Each row is a point. Examples show where two turns around zero, p and q, send a point. Where does a point land after both, in the order given? Backwards means that the second turn is done in reverse. Each puzzle has new turns, and all numbers are rounded.
(in the rows, 128 means zero)

Turn p:
[126 141 167] -> [155 133 159]
[131 132 127] -> [130 123 128]
[144 113 111] -> [102 119 123]
[129 164  79] -> [137  94  78]
[109  89 156] -> [116 172 152]
Turn q:
[ 99 162 143] -> [132 107 170]
[139 132 148] -> [141 144 138]
[147 141  93] -> [ 88 137 122]
[126  77 128] -> [151 123  83]
Where do these land?
p, then q: [107  93 117] -> [108 104 157]
p, then q: [155  99  91] -> [133  75 118]
q, then p backwards: [126 121 117] -> [130 128 115]
q, then p: [115 137 185] -> [124  97 178]
p, then q: [130 159 140] -> [133 156 111]
p, then q: [134 160 118] -> [124 141  97]

Turn p:
[129 160 136 120] -> [131 130 137  96]
[132 136 106 136] -> [138 148 139 133]
[156 125 112 104] -> [167 124 120 130]
[119 135 111 100] -> [143 145 105 114]
[104  84 174 180] -> [ 61  94 139 168]
Turn q:
[159  82 149  98] -> [121 143 171 176]
[143 112 135 162] -> [143 155 108 147]
[113 150 127 143] -> [135 127 112 103]
[111 106 140 120] -> [108 147 142 127]
[134 155 142 142] -> [157 128 123 112]
[ 90 182 118 101] -> [121  88 135  69]
[146 110  86 130] -> [112 108 105 163]
Where do these land?
q, then p: [114 135 154 117] -> [130 109 119 104]
q, then p: [138  96 129 131] -> [108 140 152 124]
p, then q: [119 182 112  96] -> [136  77 168 126]
q, then p: [114  75 133 138] -> [ 97 159 148 100]
p, then q: [170 161 115 123] -> [162 126 164 152]
q, then p: [113 118 124 163] -> [142 162 132 115]

Turn p:
[118 150 120 118 128 104] -> [142 132 107 131 147 111]
[120  86 104 124  97 135] -> [125  95 116 106 123 169]
[153 155 110 123 138 150] -> [152 121 139 160 109 117]
[152 155 126 157 132 113] -> [132 133 120 129 102  88]
[140 155 129 109 134 128] -> [154 134 136 142 135 113]
[132  85 104 129 141 120] -> [102  85 130 124 134 136]
[169 103 134 123 121 130] -> [133 103 161 106 114 125]
[ 40 135 197 141 132 143] -> [ 85 220 115 124 161 164]
Turn q:
[107 156 140 142 143 100] -> [122 161 131 133 164 117]
[107 157 112 101 106  68] -> [ 91 159 157 139 129  73]
[153  56 107 129 142 150] -> [131  57 109 153 110 151]
[149 100 155 140 116 150] -> [124 116 121 125 111 175]
[112 160 128 145  95 120] -> [137 173 148 136 118 123]
[110 162 117 137 148 141] -> [160 146 121 118 149 110]
[110 121 133  98 138 143] -> [121 123  96 113 120 113]
[177 112 131 133 137 154] -> [141  88 140 108 123 162]
Where do these land?
q, then p: [111 130 129 123 165 115] -> [108 109 120 148 145 109]
q, then p backwards: [145 110  99  96 133 168] -> [167 120  91 140 101 112]
p, then q: [139  78 100 109 124 118] -> [114  91  85 139 114 140]
q, then p: [139 132 164 170 106 156] -> [157 146 154 158  92 149]
p, then q: [128 118 131 100 103 148] -> [139 111 121  98 117 149]
q, then p: [ 87 168 151 139 146 105] -> [136 142 113 173 144  83]
p, then q backwards: [140 116  96 143 104 134] -> [139 100 124 114 122 160]
p, then q: [136 171 154 144 143  80] -> [ 98 141 167 133 164  89]

Turn p:
[146  88  95 157 163 115 140 138 113] -> [147 163 163 142 107 140 101 131  91]
[135 129 146 172 108 156 149 144 130] -> [132  88 157 125  99 110 142 143 118]
[166 135 137  43 100 123 132 116 109] -> [ 84 138  64 140 143  90 119  82 125]
[141 154 130 164 120 145  92 139 108] -> [132 112 118 155 107 126 138 180 134]
[119 144 131 171 109  98 130 143 106] -> [176  95 127 147 127 131 121 145 119]
[115  89 130 172 119 129 102 112 156] -> [156 136 146 113  81 160 150 129 147]
[102 127 121  65 133 139 118 141 119] -> [ 99 152 122 150 171 122 142 102 149]
[116 125 136 147 136 120 135 128 133] -> [141 118 143 121 127 140 121 130 130]
[112 135  94 151 127 125 146 103 134] -> [163 145 140  99 135 114 129 143 125]
[126 146 158 118 165 134 143 117  97] -> [104 116 138 133 145 119  79 138 146]
[131 136 130  48 127 124 121 128 203] -> [ 73 145  89  85 165 157 167  86 124]
Turn q:
[145 117  89 108 119 152 145 108 100] -> [ 97 142 101 139 156 119 134  96 105]
[173 137 156 133 144 155 121 127 159] -> [126 104 137 170 151 121 137 162 155]
[146 162  91 146 138 108 136 104 111] -> [148 160 127 116 161  86 132 117 122]
[137 136 169 147 106 129 134 181 147] -> [160 105 152 159 104 151 124 163 107]
[144 125  90  88 102 104 117 119 117] -> [ 98 139 138 105 164 129  99 111  99]
[146 145 163 104 137 130 126 146 109] -> [116 131 132 129 134 142 149 174 114]
[ 72 119 151 134 130  98 114 119 146] -> [135 122 149  88  80 135 121 122 155]
[113 153  56 109 101 139 103 103  90] -> [123 150 124  90 181 135 144  63 103]
[ 96 114 146 145 147 142 166 127 162] -> [136  94 110 138  78 105 133 125 145]
[ 89  80 175 169 134 121 134 108 139] -> [127 139 134 142  52 133 123 121 174]
[146 120 124 125 150 131 113 166 128] -> [142 122 105 133 144 151 112 155 129]
Where do these land?
q, then p: [135 127 121  96  95 137 143 156 156] -> [137 143 151 165 100 128 114 115 155]
q, then p: [138 142 218 140 154 124 150  83 107] -> [157  45 141 114 166 133 158 106  92]
p, then q backwards: [151 141 148 137 153 147 152 121 118] -> [136 116 136  98 123  97 141 125 153]
p, then q backwards: [117 143 107 144 133 147  67 146 122] -> [157 131 179 142 153 150 118 139 105]
q, then p backwards: [ 96 128 127 141 144 146 156 103 103] -> [144 108 117 110  84 142 114 113 141]
p, then q: [123 140 116 111 133 134 116 131 175] -> [115 105  97 115 123 114 152 127 109]
q, then p backwards: [139 137 103 121 151  72 151  96 126] -> [143 143 102 110 136 151 166  80 109]
p, then q: [120 127 105 132  62 143 130 154 107] -> [137 166 128 152 109  79  95 134 109]
q, then p: [120 110 117 103 158  99  93 139 106] -> [ 90 153 120 137 165 128 159 139 135]
p, then q backwards: [140  80 109 131  83 143 119 122 106] -> [106 126 138 179 120 136 169 104 115]
q, then p: [130 134 137 151 142 116 132 157 183] -> [121 131 116 147  81 159 142 111 102]

Turn p:
[125 153 106 108 125 141 121 181 126 132 120] -> [111 115 141 113 171 130 136 122 127  86 122]
[173 122 137 199 132  90 168  79 153 155 172] -> [185 177  84 102 103 125 124 131 182 186 154]
[106 134 134 106 109 121 118 133 107 138 145] -> [ 96 134 121 154 139 111 134 117 130 122 127]
[116 105 118 134 155 145 111 130 145 159 138] -> [112 119 116 108  93 131 129 146 145 102 138]
[137 128 128 175 123 110 141 101  70  85 120] -> [164 138 144 143 113 134 175  85 118 177 113]
[120 127 147 113 117 170 149 129 152 181 124] -> [ 89 142 143 109 128 119  98 173 158 126 115]
[144 122 113 134  88  92  91 109  94  84  81] -> [153 144 160 162 135 133 165 110  61 144 158]
[116 132 124  62 131 137 122 146 121 123 109] -> [ 94  96 128 142 156 122 122 146  94 109 112]
[131  81 147 133 161 123 138 153 153 133 132] -> [134  77 125 111 108 125 111 140 153 132 155]
[107 161 155 118 103 125  99 127 124 115 102] -> [127 144 158 179 142 136 119 126 114 109 121]
[ 90 148 107  97 148 134 133 146 143 135 105] -> [125 109 130 127 139 105 123 149 117  81  97]
[164 144 135 143 136 123 115 100  96  98 134] -> [147 141 117 143 128 170 151 108 114 159 120]
[134 108 112 142 138 153 158 130 180 124 183] -> [129 127  95  70 109 123  78 108 151 131 130]
Turn q:
[154 137 170  74 106 156 104 161 105 164 135] -> [105  80 167 167 178 135 131 129 157 154 147]
[117  93 102 136 122 136 157 141 148 105 132] -> [144 148  87 103 138 136 152 117 137 113 133]
[101  85  90 141 172 106 157  99 150 131 140] -> [129 151  67  89 132 101 116 127  99 112  95]
[174 146 150 136 142 137 115 137 114 148 123] -> [114 128 175 150 137 133 132 120 134 140  98]
[154 132 172 106  96 104 102 125  79 131 122] -> [140 106 176 142 136 135  79 123 162 157 143]
[166 159 139 111  96 103 137 141 127 148 108] -> [154  91 155 152 115 134 134 140 163 139 107]
[102 135  91 121 158 154 155  83 140  84 130] -> [128 180  98 100 118 105 147 177 102 129 142]
[124 110 143 149 120 146 125 137 119 137  91] -> [116 121 149 103 119 121 144  94 140 131 137]
[ 99 109  99 150 175 115 138 137 161  71 143] -> [122 183  62 112 108 153 134 123  99 130 122]
[154 152 118 115  91 131  79 151  87 163 123] -> [145 102 173 190 137 105 121 102 142 134 148]
[107 156 144 143 123 118 147 142 105 146 140] -> [149  98 147 123 127 146 126 127  92 132 130]
[104 139 136 122 131 113 110 123 155 137 108] -> [104 105 113 131  94 122 123 132 127 127 131]
[109 111 111 158 132 145 137  88 175  99 168] -> [114 172  96 104 126 138 126 154 112  67 132]
Where do these land?
q, then p: [133 132 101 159 110 163 119 111 131 149  89] -> [157 130 119 159 147  98 102 115 124 168 127]
p, then q backwards: [153 123 118 124 172 116 134 118 115 129 155] -> [109 118 122 109 131 110 158 157 156 119 119]
p, then q: [ 86 150 131 143  98 168 141  85  98 134 101] -> [133  79 171 108  71 141 135 131 131 147 137]
p, then q: [141  94 148 134 121 136 110 149 124  90 153] -> [107 134 135 112 157 105 100 137 123  91 146]
q, then p backwards: [118 138  99 136 117 129 177 144 116 187 133] -> [118 136  90 119 161  98 151 153 112  93  93]
q, then p: [118 134 121 138 134 130 157 136 102 142  74] -> [114 133 116 137 148 101 127 166 127 170 142]
p, then q: [144 139 178 120 138 106  91 145 141 130 157] -> [103 171 120 137 134 133 143 114 104  78 130]
p, then q: [ 93 176 102 137  90 146 100 124  99 106 105] -> [135 143 178  89  85 142 122 158 112 162 134]
p, then q: [141 137 105  95 102 145 155 115 111 156  99] -> [132  90 122 128 123 133 137 117  98 183 124]
q, then p backwards: [150 129 156 134 136 102 124 132 174  75 158] -> [152 162 155 128 152 168  94  97 143 150 150]
p, then q: [134  87 139 117 140  71 109 127 152 125 155] -> [158 154 106 154 158 124 104 110 119  80 119]
q, then p: [125  98 137  99 179 124 120 149 172 114 157] -> [128 131 136  99 102 107 157 132 116  70  89]

Turn p:
[131 117  97 100 120 136 144 155  87 115 128 144] -> [125 115 124 143 137 157 111 147 169 160 122 110]
[137 101 104 174 158 119 125 126 132 104  73 124] -> [ 76 119 123 110  91 120 122  92 136 149 103 161]
[142 137 101 177 153 109 149 158 120 102 154 106] -> [114 127 133 127 150 143 157 118 159 120  76 173]
[128 159  94 128 152 115 137  80 130  91 132 123] -> [140 133 149  62 123 142 122 117 157 115 125 145]
[ 86 122 109 101 115 101  92  98 146 134 149  91] -> [104 168 135 102 131 151 119 139 115  73 144  95]
[162 140 171 104  92 109 158 148 135 147 134 174] -> [159 101 126 157 142 124 174 147 117 162 180 126]
[127 148 103 125 119 135  82 150 142 142 154 130] -> [121  98 144 139 145 148 112 148 107  88 118 123]
[108 107 159 132  85 160 119 129 102 142 106 167] -> [149 132  96 171  97 136  96 138 102 157 154 126]
[ 99 151 165 100 113 147  85 117 148 130 122  90] -> [136 145 119 119 108  91 113 168  99  80 135 101]
[158 110 129 129 162 116 155 122 140  95 149 164] -> [130 132 174 112 148 129 143 119 135 176 129 156]
[163 113 169 155 159 127 139  91 118 148 103 100] -> [141 145 138 135  89  80 154  73 131 131 119 127]
[ 92 150 170 107 138 142 122 127 116 160 115 151] -> [167 126 102 124 116 120 126 140  85 144 124  90]
[132 108  91 132  98 147 157 162 149 152 145 101] -> [100 123 102 162 184 124 117 118 152 109 136 132]
Turn q:
[118 142 103 127  96 152 142 147 157 112  83 146] -> [145  72 114 121 119 153 104 143 148 128 104 148]
[122 141 141  77 118 107 108 103  79 109 143  96] -> [123 189 120  88 152 100  97 127 124 114 143 146]
[128  70 115  94 142 148  88  75 150 108 153  96] -> [155 155 143  94  63 104 105  87 112 123 170 110]
[121 112 154 153 135  94 103 135 109  95 165  75] -> [144 186  90 126 133 134 160 111  86 110 152 132]
[119  79 123 125  96 145 108  57 132 106 183 135] -> [117 135 154  75  95 132 132  60 128  93 174 120]
[126 120 126 137 155 125 166 166 139 132 107 163] -> [116 109 131 173 131 164 120 139 135 161 111 118]
[ 98 161 118 126 145 125 147 123 158 136 126 140] -> [134  90 125 155 153 119 108 129 134 132 150 123]
[155 133 167 122 139 145 130 134 102 104 179  90] -> [119 173 142 103 134 136 151 154  80 130 165 140]
[148 143 107 129 114 118 146 163 151 165 103 147] -> [124  95 140 166 126 120 132 144 145 138  87 155]
[111 135  86 153 133 152 142 161 108 162 106 154] -> [150 101 158 149 154 149 128 138 144 126  76 104]
[119 143 140 152 132 156 119 139 140 156  79 166] -> [134  86 122 131 130 131 146 156 174 147 106  99]
[155 121 148 142 142 103 148  95 101 110 129  88] -> [ 95 155 102 109 133 111 133 117  75 136 125 117]
[159 150 124 130 137 111  99 111 120 114 155 111] -> [114 152 123 127 120 101 134 143 105  87 144 127]
[129 134 132 127 128 113 125 159 124 134 107 176] -> [111 127 123 156 132 148 127 146 171 131 109 129]
[113 136 136 125 109 127 148 154 150 178 100 139] -> [139  96 135 148 146 117 142 129 160 165 104 151]
Where do these land?
q, then p backwards: [ 94 146 119 164 111 107 113 121 142 153 155 153] -> [171 142 112 135 111 117 148 134 134 168 148 100]
q, then p: [ 93 161 141 143 101 105 145 108  98 139 142 145] -> [123 149 151  73 143 119 120 114 115 151 100 120]
q, then p: [112 155 135  85 169 119  98 150 128 156 150 122] -> [136 104 149 134 141 129 186 133 104 105 100 156]
p, then q backwards: [166 165  86 159 149 137 120 160 131 107  94  95] -> [152 151 104 136  65 122 129 109 147 150  88 163]
p, then q: [132 140 129  84 150 155 123 128 145  87 110 157] -> [144 176 138 152 117 109 143 133 161 152 127 157]
p, then q: [114 151  88  84 168 171 155 101 129 112 119  99] -> [152 152 102 149  82  70  93 143 138 137 152 147]
q, then p: [118 133 161 127 103 166 104 151 125 122 127  98] -> [140  93 143 140 166 116 139 138 151 154 144 110]
p, then q: [150  93 140 159 102  93 148 129 102 103 103 122] -> [120  63 146 134 154 137 144 101 145 118 135 146]
p, then q: [132  87 147 155 121 141 126 158 110  98 130 162] -> [129 104 141 140 151 131 174 132 168 125 101 109]
q, then p: [170  86 145 147 122 148 165 102  88 141  99 126] -> [135 141  67 118 109 113 118 127 133 130 144  62]
q, then p: [153 136 122 133  94 107  91  97 111 100 148 154] -> [124 150 124  82 135 140 110 182 137 132 143 150]
q, then p backwards: [ 99 124 152 119 151  97  98  91 109 165 117 112] -> [129 106 151 101 144 147 181 113 135 147 117  90]
q, then p: [106 110 124 106 138 124 150 146 167 127 166 111] -> [172 130 156 160 122 145 129 102 111 125 131 147]
q, then p: [119 111  79 106 130 139 162 154 163 169 114 138] -> [117 127 135 169  81 109 135  91  86 137 148 143]
q, then p backwards: [161 123 151 149 111 111 121 124 174 140 144 124] -> [159 129 156 157 111  96 127 139 140 129  96 123]

Turn p:
[122 122 115 134 127 130 111 119 115 147 112  74  93  92] -> [ 89 143 165 130 139 164 137 152 139 134 128 122 116 165]
[137 109 104 192 161 113 150 136 141 125 118 130 137 160] -> [104 131 106 128 141 113 117 141  93 167 159 170 155 110]
[ 94 113 108 100  93 148  79 127 121  88  92 170 138 131] -> [187 154 138 128 102  84  99 155 150 129  95 135 104 155]
[133 156 141 157 159  81 175 147 118 153 133 127 117  91] -> [ 75 101 100  95 120 149 139 102  93 120 158 119 144 152]
[155 124 154 121 168  64 132 127 116 121 186 131 125 145] -> [114  90 135 148 135 136 118  44 113 118 143 151 153 124]
[108 125 124 139 108 177  96 136 130 130 154 148 126 128] -> [143 164 135 139  95 131 114 139 131 142  94 107 130 102]
[121 140 164 133 126 144 141 110  87 135 103  85 112 120] -> [ 82 132 162 113 145 108 166 133 143 123 128 102 116 136]
[130 139  79 119 126 148 137 125 130  86 141 145 132 137] -> [159 139 121 130 129 124  96 128 110 142 139 131  81 109]
[ 93 133 135 114  90 137  94  88 153 121 115 127 158 103] -> [158 159 133 145  93 121 135 153 179 103 147 116 123 144]
[161 148  91 148 136 125 151 160 159 120 141 112 142 177] -> [119 107  88 125 152 146 108 133 123 152 139 168 113  73]
[138 127 104 110 108 170 104  99 112 131 121 158 165 135] -> [168 151 137 133 139 103  89 154 143 111 126  96 128 107]
[146 105 149 103 186 124 151 148 157 118 150 140 144 126] -> [140 109 107 159 138 134 148 105  75  91 123 152 138 115]
[169 146 186 145 148  98 137 154 135 124 130 117 113 112] -> [ 94  88 142  96 113 143 159 103 113  99 127 156 149 117]
[124 119 120  86 107 133  84 127 123 152 108 153 139 121] -> [163 125 133 136 128 125 101 150 156 106  95 110 141 154]
[ 77 149 136  93 116 145 106 110 122 147 113 130 113 143] -> [131 117 128 158 111 107 136 144 165 138 103  87 110 150]
[166 121 151 171 136  88 203 119 143 153 128 105  64 121] -> [ 96  85 138  89 150 170 188 111  93 172 173 133 156 133]
[101 102 116 111  79 151 127 146 114 124 129 123 160 133] -> [154 181 106 120 144 118 129 129 159 129  99 122 117 130]
Turn q:
[144 151 174  95 122  85 151 110 151 135 116 161  82 155] -> [179 151 111 134 108 154 144 120 173 142 189 147 129 145]
[102 150  91 115 106 161  89 102 128 118 136 135 162  95] -> [ 92 131 109 132 142 106  80 110 101 143 103 152 164 107]
[152 126 128 157 108  89 154 163 135 140 122 140 136 140] -> [142 154 143 102 113 131 134 169 131 132 130 124 100 163]
[166  88 131 143 123  99 135 139 148  93 146 145 100 141] -> [151 149 107  91 150 128 142 142 155 109 144  82 119 145]
[122 130 161 168 144  96 139 127 127 131 153 131 117 136] -> [159 145 144 138 114 126 142 138 103 118 159  96 119 134]
[164 106 172 144 110 129 144 141 145 111 117 120 121 107] -> [159 113 144  98 152 123 159 154 139 133 136 117 153 150]
[110 157  92 112 107 192  99 138 149 120 147  92 123 123] -> [ 83  99  97 139 134  68 120 125 124 106 113 165 146 109]
[ 77  94 122 141 145 138 175 151 102 128 126 153 153 121] -> [165 114 151 125 117 148 104 147 111 123  82 116  94  85]
[110 105 136 160 157 116 119 135 137 160 109 143 139 124] -> [130 163 175 132 132 141 144 131 118 128 119 121 116 103]
[154  99 168 140 110 100 102 155 128 120 113 136 105 167] -> [129 145 143 135 140 137 146 171 179 126 159  92 131 147]
[112 135 115 105 134 156 103 132 101 135 159 105 179 116] -> [ 98 105 135 154 107 105 100 106 111 131  81 119 150 129]
[131 143 105  84 133 137 119  98 160 123 124  90 139 135] -> [103 127  82 140 120 130 154  97 131 125 107 157 154 133]
[163 137 152 127 122 113 163  67 123 155 109 148  90 180] -> [165 140 105 162 151 156 156 109 147 168 176 141  86 159]
[133 173 100 108 111 151  99 117 133  63 106  80 127 126] -> [ 77  93  74 131 145 136 120 137 115  95 135 160 174 144]
[116 136 108 129 186 148 144 141  89 165 129 165 143 103] -> [133 119 184 126 117 140  93  81 111 119 106 139  88 111]
[ 91 119  91 119 128 136 114 132  91 153 136 104 131  82] -> [ 84 100 140 111 103 120 111 112 100 151 110 122 123  86]
Where do these land?
q, then p backwards: [103 170  90 101 126 116 163 121 146 132 153 155  97 128] -> [118 153 108 140 119 106 136 153 151  73 147 153 167 127]
q, then p: [128 129 150 136 146 116 100 125 103 121 153 160 128 145] -> [ 97 136 156 143 110 139 128 123 153 124 139 146 129  99]
q, then p: [ 86 120 147 162  99 151 163 101 154 163 131 159 145 109] -> [102  89 140  76 135 144 100 124 106  94 125 106 169 144]
p, then q backwards: [133 113 114 136 171 155 144  99 159  99  95 136 130 116] -> [102 162 148 191 115 129 146 130 134 133 127 113 115 138]
p, then q: [168 157 160 164 114 168 103 122 112 138 155 151 155 179] -> [119 137 154  77 109 137 134 120  99 159 113 131 206 117]
q, then p: [103 110  93 157 156 139 129 156 152  94 139 143 141 125] -> [121 120 153 109 115 111 121 132 118  99 123 153  73 156]
p, then q: [127 151  89 169 156  89 154 170 122 116 104 116 101 120] -> [111 130 126 156 107 122  86 113 166 145 127 117  89  71]
p, then q backwards: [107 120 141 125 109  98 118  93 150 104 164  96 171 104] -> [137 159 146 101 167 104 109 123 158 141 125 153  92 167]
q, then p: [158 165 136 107 109 115  93 132 109 102 139 153 108 112] -> [146 139 122 183 115 133 100 106 162 122 122 140 137 104]
q, then p: [119 114 167 115 126  97 121 159 159 158 117  87 122 126] -> [141 137  76  88 132 140 174 115 144 120 137 121 128 113]
q, then p: [148 101 112 110 117 117 158 161 124 155 166 161 115 122] -> [152  78 149 131 136 169 145 136 165 133 124 138 124 147]
p, then q backwards: [118 126 102  98 137  96  96 132 121 154  98 135 150 157] -> [149 144 134 107  94 169 122 137 114  96 137 143 146 157]
p, then q backwards: [129 117 154  86  88 160 168  94 131 105  98  91 107 142] -> [160  70 155 161 138 145 158 136 152 160 114 121  90 150]
p, then q: [147 107 153 105 140 167 126 139  91 147  97  85 142 105] -> [151 101 137 140 111 179 135 143 121  68 130 143 145 117]
q, then p: [145 121 111 148 126 135  84 114  88 134 113  91 109 130] -> [ 95 160 113 173 123 118 153 111 119 153 121 115 130 149]
